Rows are points. To make a cloud, some directions were put in groups of two or more. Within a group, all points are equally far from the middle, so they leave a hole (a ring in 2 directions, a hollow ball in 3). The other directions are filled evenly. Then the cloud was stretched, turned, moved and blurred a little. How many holes are there, and how many directions does each take, smallest first?
(in the rows, 128 means zero)

Cloud (13 x 2)
[[ 65 120]
 [156 135]
 [150 113]
 [110  76]
 [ 67 110]
 [ 82  85]
 [145 193]
 [111 210]
 [ 64 125]
 [ 95  78]
 [ 64 127]
 [ 72  98]
 [135 204]]
Holes: 1 (2)

Cloud (22 x 3)
[[116 137  50]
 [184 198 210]
 [113 164 200]
 [143 185 105]
 [127 108 100]
 [141  91 184]
 [ 79 163 170]
 [ 78 116 176]
 [102 218 152]
 [171 158 165]
 [ 69 149  71]
 [123 125 146]
 [113 175  89]
 [145 162 147]
 [127 174 241]
 [153 117 169]
 [ 87 135 131]
 [142 211 113]
 [121 108 144]
 [ 84 167 225]
 [ 54 149 115]
 [161  86 180]]
Holes: 0

Cloud (27 x 4)
[[ 92 113 181  80]
 [ 78  88 109 127]
 [210 155  87 164]
 [ 96  86 117 162]
 [147  46  84  90]
 [195 184 105 125]
 [146 159  93  60]
 [192 144 141  65]
 [158 132 175 144]
 [ 85  90  86  84]
 [167  50  90 101]
 [109  67 104 151]
 [200 131 112 188]
 [136 169 165  88]
 [ 87  91 108 149]
 [154  47 173 104]
 [140 113 157 174]
 [101  48  90  81]
 [ 91 105  90 185]
 [192  98 127 159]
 [119  29 147 100]
 [123 157  59  96]
 [165  31 106  77]
 [ 94  54 132 111]
 [209 123 131 101]
 [125  49  81  49]
 [ 70 108 123  73]]
Holes: 1 (3)

Cloud (50 x 6)
[[ 91 155 153  87  70 190]
 [105  75 162 221 137 138]
 [ 83  82 108 189  95 120]
 [138 192 155  91 175 177]
 [ 44 192 201 102 113 121]
 [ 99  95 189 227 114 148]
 [213 182 106 140 149 139]
 [179 104 140 140  93  94]
 [189  80  48 142 135 165]
 [154 198 135 143 173 185]
 [185 137  75  73 134 109]
 [ 83 187  89  61 126 115]
 [136 113 211  79 101 137]
 [157 178 192 150 145  65]
 [ 74 119  80  98 189 196]
 [173 152 148 127 195 117]
 [222 210 156 124 121 128]
 [126 117 177 217 170 118]
 [ 86 176 146  66 154 183]
 [129 149 165 114 143  55]
 [ 41 117  83  78 104 130]
 [148 191  48 125 154 127]
 [ 57 124 205 113 148 100]
 [142 132 228 108 145 168]
 [133 124 190 236 146 126]
 [ 62 203 141 121 177 138]
 [159 103 107 151 214 116]
 [119 163 126 217 107 108]
 [111 213 128 102  85 121]
 [167  84 149  99  80 142]
 [ 90 106 217 178  55 138]
 [ 89 138  85 202 156 155]
 [167 137 118  52 105 131]
 [172 175 155  72  67 161]
 [ 92 207 156  91 163 172]
 [128  81  47 106 109 193]
 [151 190 104 188 137 176]
 [112  56 167  95 138 158]
 [156 182 168  62 159 142]
 [142 105 138 127 117 226]
 [151 143 210 115 167 162]
 [ 57  99 159  96 118  82]
 [141  77  67 111 110 201]
 [116  88 183  81 151 148]
 [183 131 112 148 198 116]
 [196  94 167 160  70 149]
 [118  72  70  76 114 197]
 [194 103  63 157 149 169]
 [150 206 103 158  94 138]
 [111  92 150  55 168 119]]
Holes: 2 (2, 3)

Cloud (87 x 8)
[[172 145  33 110 133  75 138 124]
 [160 148 112 150 115 115 130 191]
 [121  56 105  92 140 188 143 126]
 [152  64 141 121  91  49 116 121]
 [120 153  93  50  66 100 172 114]
 [123  50  95  71 143 107 154  87]
 [101 174  95 123 153  93 119 141]
 [ 53 123 106 144 194 122 147 159]
 [188 116 110  92 164  81 121 133]
 [ 62 200 146 112 165 148 142 167]
 [129  95  64 109 155  55  73 113]
 [117  98  32 158 159 106 120 128]
 [ 72 172 113  90 118  88 150 109]
 [138  68  89  84 179 114  95 171]
 [149  11  52 133 100  65  94 126]
 [ 94  92 159 145 120 128  77 141]
 [ 71  96 110 161 105 134 181 108]
 [104 140 107 130  95 195 137 157]
 [ 32  68 127 130 126 124 142 156]
 [165  21  47  81 124  74 115 120]
 [ 55  15  97 142 141 142 122 176]
 [ 39  47 125 159 129 135 147 154]
 [104  63  66 127 178  62 133  89]
 [ 83  80 142 201 155 110 106 162]
 [ 87  76 151 176 127 139 109  81]
 [118 195  80  73 132  91 128 129]
 [143  36  81  76 137 122 116 173]
 [ 77 105 112 163 174 142  63 170]
 [152 157  99 115 183 161 154 130]
 [ 66 157 101  74 142 184 160 162]
 [ 98   7  37 173 136  98 170 104]
 [109 151  40 102 135 110 102 115]
 [131 186 145 105  65 137 149 106]
 [ 80 115 135 166 170 105 119  80]
 [ 65  73 119  99 141  86 134 106]
 [ 43  72 144 204 136 172 125 174]
 [142  66 131 114 203  95 159 148]
 [ 42 115 157 105 140  81 109 169]
 [ 98  86  82 126 121  44 185 136]
 [121 103 153 109 100 169  86 113]
 [141 109 153 102  90 142 170 145]
 [ 89 177 125 133  91 179  97 174]
 [159 142 115  91  49  75 176 113]
 [168  42  70  72 135 108 145 155]
 [117 113 149 137 135 100  83  93]
 [135 186 101 137  74 116 112  95]
 [163 101 139 145 139 167 128 188]
 [173 128  53  33 108 113 141 122]
 [ 71 112 128 177 105 141 104 101]
 [184 120 123 121 174  99 168 105]
 [ 88 133 126 174 164  91 113 190]
 [127 108  35 112 145 107 142 175]
 [130 187 145  46 123 104 160 144]
 [ 26  96 110 141 190 152 162 151]
 [119  26  87  87 128 118  96 188]
 [ 96  37  42 123 118  55 162 121]
 [ 83 118 144 205 151 120 146 166]
 [173  74 123 103  88  90  87 167]
 [118  34  95 126 206  96 152 103]
 [139 111  77 197 131  82 126 121]
 [138 114  89  48 110 115 175 162]
 [ 78 153 123 122  84 124 168  87]
 [131 102 106 114 189 136  93  96]
 [154  92  81  75 155 130  89 126]
 [ 95  73 105 173 184 137  73 164]
 [ 95 133  90  94  65  84 162 103]
 [124  68  99 128  97 109  66 115]
 [151 131 146 133 161 147 111  65]
 [160 104 107 115 183 168 119 159]
 [ 59 131 135 140 176  87 105 189]
 [139  77 158 109 153  94 181 114]
 [145  59  87  48 153  89 111 198]
 [137 184  82 122 162 165 135 108]
 [ 94 137  44 100 131 116  91 141]
 [142  36 136 129 107 113 113 175]
 [126 157  69  34  78 136 143 128]
 [148  94  70  84 151 138 194 127]
 [160  97 121  98 102 123  75 151]
 [212 121  76  68 127  70 105 167]
 [128  97 107  62 116 185 140 153]
 [ 97  22 114 109 104 110 106 170]
 [ 59  74 154 150 127 150 137  55]
 [ 77 138 158 142 105 175 172 182]
 [174 125  99  79 170 103 142 173]
 [194 122  58  66 140  76 144 165]
 [ 56 164 155 160 147 132 144 143]
 [141  51 120 189 180  68 127  98]]
Holes: 2 (2, 3)

Cloud (94 x 9)
[[104  61 103 114  34  75 134 108 117]
 [ 89 196 107 102  96 107  87 152 138]
 [ 63 115 138  94  75 110 199  96 100]
 [ 94 141 206 161 110  72 124  91  84]
 [220 129 118 173 121  96 181 120 133]
 [ 77 169 121  94  84  99 189 131 174]
 [ 16 132 131  99  66 154 170 138 122]
 [156  99  61 118  73 144 116 193 112]
 [106  77 151 142   7 145 163  93 110]
 [110 129 111 225  73 132 109  71 103]
 [139 153 139 170 119 145 147 159  72]
 [141 126 154 172  85 122 147  24  98]
 [159 120 112 141  45 104 147 181 114]
 [207 132 131 168 147  77 172 134 115]
 [105  71 135 213  76 102 105 105 107]
 [ 60 117 171 148  41 178 136  88 126]
 [183 125 170 126 107 112  64 101 106]
 [ 92  88  95  99 152 165 118 133 122]
 [104 131 130 120 107 118 203 173  56]
 [109 160  74 133  70  55 159 135 126]
 [ 85 153 239 140 103  79 161  90 134]
 [ 92  92 161 182  67 114 115 128  74]
 [106  37 151 134  78 109 122 115 188]
 [ 48 177 130 103 107 160 177 138 137]
 [181 159 113 185 163  62 114 111 162]
 [ 72 165  69 157  97 130 186  62 133]
 [146 151  40 149 148  93  75 129 156]
 [197 138 123  90  86  46 101 119 116]
 [126 146  77  98 130  62 104 179 123]
 [ 74 163  39 198 113  80 124  87 131]
 [ 46  67  96 182  53 135 136 158 130]
 [103 172  95 109  49 153 143 141 174]
 [158 159 136 196  68 115 134 119 114]
 [116 150 154 140  20 155 183 118 117]
 [ 44 143 176  97  61  95 173 128 154]
 [ 77 137 126 197 115 122 111  26 171]
 [137 110 207 140 113  74 180 170 152]
 [ 91 134  90 208  56 141 170  70 176]
 [162  87  91 100  89 138 145 106  41]
 [125 141 190  87  72 162 140 167 150]
 [159 153 110 190  96 141 218  96 109]
 [138 116  71 131 135 175 180 183 119]
 [ 61  97  36 188  99 139 177 121 120]
 [127 150  78 122 155 139  66  77  95]
 [107 156 109 153 129  67 168 119  63]
 [149 137 126  85 101  97  71  84  54]
 [147 165 149 201  57 102 137  91 159]
 [ 80 111 140 155 111 162  84  91  70]
 [154 113 105 138  30 114 166 170 160]
 [ 79 152  60 126 137 104  77  61  75]
 [128  58 176 159  42 132 184  84 118]
 [ 46 147 102 130 139 141 175 167 122]
 [ 88 122 163 186 143  67 170 133 160]
 [154 167 216  90  90 106 113 135 138]
 [153 110 155 180 116  97  62  46 152]
 [108 136 106 142 174 118  74  56 145]
 [ 89 157  96 129 164 108 169 170 105]
 [129  92 123 190  32 133 161  90  84]
 [125 151 148  90 101  89 224 140 139]
 [ 81 163  88 199 124  67 111  38 146]
 [ 46 113 113 123 124 119 116  65 171]
 [186 117 178  65  63 134 170 135 123]
 [158 120 194 104  73  85 169 138 207]
 [182  59 188 106 115 120 143 154  99]
 [ 79 108 146 124 170 133 128  74 113]
 [ 42 143 102 128  97  89 114 143  70]
 [120 115 167 167 168  84 101  50  98]
 [119  95 141 195 141  56 110  66 107]
 [ 72  95 159 100  89 133  69 123  74]
 [134 174 140  81  45  95 123 135 165]
 [173  65 143 147  94 119 148 175 174]
 [ 32 145 125 143  45 172 130  98 142]
 [105 125 118 105  92  90  77  89  40]
 [ 83 176 141 112  95  77  92 163 146]
 [ 79 194 107 134 104 162 185  96 135]
 [140 159 147  88 108 184 169 137 136]
 [141 157  69 130 188 117 108 143 114]
 [ 59 169 133 104 116  93 116 172 144]
 [166 164 146 116  48 155 172 131 120]
 [145 140  81 122 129 110 127  36  82]
 [128 139 139 139 129 182 179 142 176]
 [ 54 120  97 160  61 186 158  74 143]
 [134 179 151 188 147  44 126 100 159]
 [112 122 124 137 141 129 131 155 212]
 [ 93 154 191 154  81  92 117 117  80]
 [178 178 171 132  94  85 203  92 130]
 [171  79  76 143 118 157 120 121  63]
 [175 116 209 111 164 109 180 136 147]
 [ 51 147 155 157  51 111  86 117 120]
 [111 149  90  90  56 147 150 154 188]
 [152 144  43 146 110  85 170 137 173]
 [142  87  84 204 117  85  78  62 134]
 [104 141 102  57  92 158 159 169 157]
 [195  96 169 103  88 163 189 140 127]]
Holes: 3 (2, 3, 4)

Cloud (100 x 9)
[[150  98 153 113 141 151 130 206 107]
 [134 172 115 154 190 135 146 120 207]
 [125 179 109 182  96 115 151 200 114]
 [ 66 143  85 174 151  50 200 185 150]
 [139 152 130 174  96  71 182 224 127]
 [114 140 140 144 167  91 144 219  59]
 [ 66 171  73 179 133  51 171 155 157]
 [127 182 115 155 102 119  91 131  76]
 [115 106 139  71 112 107  85  85 129]
 [148 196 135 161 105 137 174 117 209]
 [ 67 102 162 175 111 139 162 138 195]
 [123 187 123 187 110 118 208 122 187]
 [102 194 190 139 111  72 139 129 139]
 [151  75  96 139 140  92 177  71  90]
 [ 86 137 110  33  68  90 167 130 127]
 [102 117 155  95 157  57  76 121 142]
 [128 138  74 117  63 147 178  84 204]
 [ 99 139  73 133 167  61 210 160 187]
 [107 132  62 143 139  26 176 209 120]
 [ 85 124  95 120 205  53 131 189  59]
 [ 41 101 141 151 124  64 120 145 106]
 [ 45 171 115  94 175 151  91 114 130]
 [108 101 109 157 172 176 156 154 166]
 [164 201 105  74 145 108 133 175 210]
 [ 30 182 149  86 118 157 146 109 135]
 [ 75  78 125 173  83 125 122 149 163]
 [ 41 133 122  84 166  65 110  91 126]
 [179 102  86 104 181 104 119 194 163]
 [103 124  78  85 191 104 102 177  63]
 [ 47 151 117  86 102  43 159 137 152]
 [ 76 142  97 168 100  95 112 168 215]
 [ 81  91 123  70 106  98  93 219 134]
 [152 121  77 105 134  31 205 183 133]
 [ 71 115 136 181 128 107  94  65 154]
 [131 212  89  83  88  67 150 136 159]
 [ 59 230 131 108 120 123 168 163 114]
 [122 144  93  95 200  31 162 135 153]
 [114 125 119 215 170 152 111 126 147]
 [ 51 161  75  51 115 159 160 128 154]
 [ 49 136 178 162 138  93 198 109  98]
 [ 73 199 158 140 108  75 164 107  71]
 [ 93 202 150 213 156 105 135 121 176]
 [ 72 107 163 183 108 127 172 109 174]
 [105  85 143 107  76 162  90 162 184]
 [198 142 109 126 168  90 116 184 178]
 [105 118  76 114 184 172 162  97 107]
 [184 139 140 147 148  61 183 134 161]
 [121  96 111 105 119 131  86  59 161]
 [ 78 115  77 146  60 150 113 167 151]
 [ 90 175  96 182 138  58 104 137 178]
 [159  93  58  85 123  87  78 135 123]
 [132 130 105 198 126 174 137 124 135]
 [120 147 191 166 136 106 144  51 144]
 [152  99 135  88  99 120 121  78 173]
 [161 155 137 141 130 128 189 240 145]
 [ 85 123 155 165 166  44 139 185  60]
 [159 126  64  77 155 151 132  96  96]
 [ 52 136 111  45 133 155 153 105 141]
 [122  89  79  17  78 117 135 150 130]
 [124  71 118 146 173 111 146  66 162]
 [ 97 111  98 167 165 109 187  59 171]
 [109 167 146  46 131  55 141 188 145]
 [ 57 166 172  84 148 163 154 118 179]
 [106 145  90 127 193 171 168 148 146]
 [111 159 146 126 126 210 127 161 193]
 [ 64 196 103  80 147 153 102 115 158]
 [129  99 141 168 169 160  75 111 133]
 [119 171 132 193 136 179 145 143 162]
 [ 49  89 143 117 171  89 119 164  75]
 [215 129 108 133 131  88 141 166 157]
 [134 199  97 111 119 132 130  46 163]
 [116  81 137  44 133 135 114 169 119]
 [121 175 100  54 135  56 143 203 106]
 [ 58 154 201 184 161  94 154  95 142]
 [ 61 160  66 115 172  45 169 113 147]
 [ 98 196 155  80 110  61 139 171 117]
 [118 133 149  94 167 113 189  80 176]
 [152  85 141 175 152  60 176 169 113]
 [122 129 162 138 204  80 137 152 193]
 [123 132 122  80  80  35 117 155 162]
 [ 99 101 123 127 108 112 141 217  64]
 [152 109  89  78 147 180 150 203 143]
 [142 113  36 112 136  95 104 166 194]
 [111 144  59  90 179  72  85 158 142]
 [ 69 113 174 172 160  65  99 156 115]
 [ 77 100 128 110 120  86  87 194  95]
 [158 161 127 188 130  38 105 142 111]
 [116 145  80 108 108 137  74  67  95]
 [161 113 161 130  86 167 168 143 151]
 [ 39 152 145  64  80 158 167 136 134]
 [105 127 126  90  93 105  86 117  70]
 [112 160  35 148 105 115 130 146 105]
 [ 73 206 135 193 134 136 142 165 139]
 [140 125 125 151 133 128 165 249 112]
 [146 107  22 109 114 125 123 167 188]
 [110 200 144 185 119 104 158 122  58]
 [ 51 142 115 169  99 154 132 199 173]
 [ 39 172 175 118 145  58 154 138 117]
 [129 126  22 123 126 130 142 125 105]
 [123 179  63 163 119  76 101 163 125]]
Holes: 2 (4, 4)

Cloud (91 x 9)
[[176 153 172 102 137 123  36  98 101]
 [146 153 107  64 226 172 148 144 199]
 [212 203 136 143 203 110 108  93 144]
 [189 101  59 104 116 155  69 162 223]
 [123 103 202 147 115 145 113 155 131]
 [100  89  68  78 142 142 124  44 153]
 [112 202  83 140 151 162  72 186 198]
 [121  70 147 119 171 147  87 143 147]
 [152  97  61 127 194 145 144 138 198]
 [141 105  77  97 155 123 130 161  51]
 [139 136 203 109  98 133 179 133 137]
 [130 104 161  74  89 175 147 159 169]
 [180 181 116 126 140 113  25 198 114]
 [171  59 151  87  63 121  55 109 121]
 [132  73 106  72  64 175 140 134 149]
 [116 190 117  65 165 182 170 113 203]
 [103  69 125 127 107 184 119  52  63]
 [117 165  72 188 119  38 133 127 205]
 [128  90 117 121 119 147  78 181 242]
 [145 194  47 166 201 163  63 136 126]
 [176 166  65 126 143 161  28 111  80]
 [170  60 115 120 137 143 150 176 157]
 [ 62 101 148 106 162 189 101  70 113]
 [ 99 138 132 128 233 186 158 148 172]
 [ 56 124 102 138 168 194  99 174 129]
 [113 149 125 178 139 105  74 212 109]
 [ 82 201  91  89 242 176 159  88 159]
 [125 158 113 213 171 169  73 118  92]
 [120 161 171 145 116  60  87  76 180]
 [227 134 117 118 146 155  60  86 113]
 [166 150 157 142 163 200  54 184  99]
 [119 163 150 145 118  98  87 113  36]
 [ 86 214 132 110 108 145  72  81 137]
 [185  93 142  98 104  90 156 139  77]
 [178 205  96  89 106 140 116  71 162]
 [184 170  96 137  76 149 108 115  72]
 [167 182  87 163 132  35  76 114 208]
 [105 107 152 127 168 189  51 142 111]
 [ 88 133 117 156 208 120 228 148 112]
 [ 84 165  81  64 197 116 156 189 181]
 [163 170  78  50 105 123 102 106 127]
 [110 110  77 139  77 105 171  78 115]
 [156 184 193 150 129 139  68 108  54]
 [158 147  89  86 151  93  74 203 101]
 [138 133  66 112  78  81 143 178 212]
 [119 139 104 145 174 181 168  28  77]
 [105 127  93  28  92 100 100 129 177]
 [ 70 106 145 119 125 179 186 107  58]
 [138  69 156  95 144 110 158 113  61]
 [ 86 145  96 204 156  91 106 183 133]
 [134 166 154 103  76 124 141 171 174]
 [123 143 166  72 193 212 100  85 122]
 [ 84 178 123 117 106  87 151 131  99]
 [ 76 149 113 119  98 196  52 159 120]
 [ 90  94 143  94 149 233 130 130 112]
 [153 110  91 181 147 186 129 191  79]
 [181 135 128 123 111 146  91  71  22]
 [114 162 128 181 147  54  85 128 220]
 [ 80 154 170 129 149 107  85 202 148]
 [108 145 119 177 182 101 125 216 124]
 [ 54 181 118  99  89 113  42 147 174]
 [106 145 118 150 155  26 136 110 125]
 [107 131 132  97 176 176  92 206 177]
 [144 117  24 159 107 104 102 200 165]
 [159 143 136 109 121 108 141 110 249]
 [ 90 179  97 125 195 140 169  57  53]
 [139 149  60 151 179  43 147 167 177]
 [167 177 100 141 148 143  27 212 146]
 [209 105  98 131 132 130  92 174  56]
 [ 58  80 142 101 144 141 140  84  66]
 [168  84 145 101  63 190  99 128  62]
 [ 71 129 145  76 122 125 165 136 226]
 [104 150  40 179 130 126 140 128 240]
 [143 196 123 100 213 173  44 163 138]
 [159 107 135  71 196  99 173  83 127]
 [132  97 128 115 117  96 151 187  73]
 [ 68 155 121 124 216 135 166  50 146]
 [149 154 150  90  64 147 119  40 134]
 [168 151 143 109  96 190  63 167 184]
 [137 149 174  63 113 104  89 152 214]
 [138 153 113  48 162 132 115 221 137]
 [103 203 172 175 142 103 132 120 136]
 [130 173 148  93  55  91 105 104 117]
 [ 94 132 141 142 101  21 140 108 163]
 [174 121  75 156 204 141  77 167 171]
 [165  67 165 104  97 142  62 100 150]
 [137 218  64 152 156 128 152 131 105]
 [ 54 168 107 109 157 151 159 154 211]
 [141 119 120 108 215 188  86 184 130]
 [131 114 111 107 204 183  83 121 167]
 [134 138 173 110 177 203 182 116 170]]
Holes: 1 (8)
